Each row is a point. The window is the flat piece filled in between its corners: a triangle in 3 columns, a solid with four corners in 4, and so on. A path goes straight from each point to the next, and from the last back to the first. List the points from which the path goes on through the window.

Window:
[[  5  44 -15]
 [-27  15  45]
 [ 29 -34  15]]
Path:
(1): [-11  19  88]
(2): [-19 -17  32]
(3): [-29  35   4]
(4): [30 50 13]
(5): [ 48 -20  30]
(6): [ -3 -31   6]
(7): [-39  33 -18]
(8): [30 61  9]
(9): [46  1 13]
(10): [  8 -26 -12]
(11): [-13  33 -24]
(12): [18 34 54]
(13): [ 7 57 17]
(14): [-39 -24  11]
(15): [-15  23  -9]
(16): [66 18  6]
Through the window after points: 5, 11, 13, 15

Window:
[[ 56  13  -1 -38]
 [-27  -9 -10  11]
 [-28 -36   7  68]
 [ 10  29 -20  10]]
Path:
(1): [-5 16 -1  2]
(2): [ -8 -17  17  34]
(3): [  3 -18 -13  56]
(4): [ 49 -18 -17 -21]
(5): [ -1  54  20 -20]
(6): [-61   0  22  42]
(7): [-14 -29 -23  43]
(8): [-19 -11 -28  27]
(9): [ -1 -29  64  83]
(10): [ -4 -14  41  42]
(11): [  4 -16 -47  37]
(12): [ 22  15 -58  33]
Through the window after points: 4, 8, 12

Window:
[[-20  -4   7 -35   5  -1  27 -12]
 [ -5  45  12 -26   6 -21   1  24]
 [-27  39   7 -46 -17  56  50  45]
 [ 33   0  -3  32 -36 -25  12 -56]
 [  2  18 -87  16  -8 -13 -12 -10]
 [ 10  84 -10 -42 -26 -19 -49 -23]
 [ 26 -47 -68 -23   8  -6  59  27]
 [ 22 -28  57 -39 -14  16 -36  35]]
Path:
(1): [ 40  14 -39 -46  54  11  -8 -26]
(2): [ -9  20  -8   8 -53  -8  -2  22]
(3): [-74   5  18   6 -39  -6  30  25]
(4): [ 34  46 -20 -27   2  -7 -22 -26]
(5): [ 17  81 -14 -22  21   0 -23   6]
(6): [ -5   6  11 -51 -82 -15 -25 -26]
(7): [  0   3 -20 -28 -21 -19  -1  20]
(8): [26 18  7  0  4 22  6  3]
(9): [ 72  -3  -3  51  14  28 -16  22]
(10): [-28  -4 -28 -63 -29 -44   4 -17]
(11): [-21 -12   0 -55 -34 -12  19 -13]
(12): [ 12  30  17 -11  19  22  21  24]
(13): [ 85  46 -11 -11   6   0   9 -14]
(14): [-54 -44 -25  -5 -29 -22 -20   1]
(15): [-19  22   2 -79 -52 -28   6  44]
(16): [ 0 33 -3  6 25 85 45  8]
Through the window after points: 5, 15
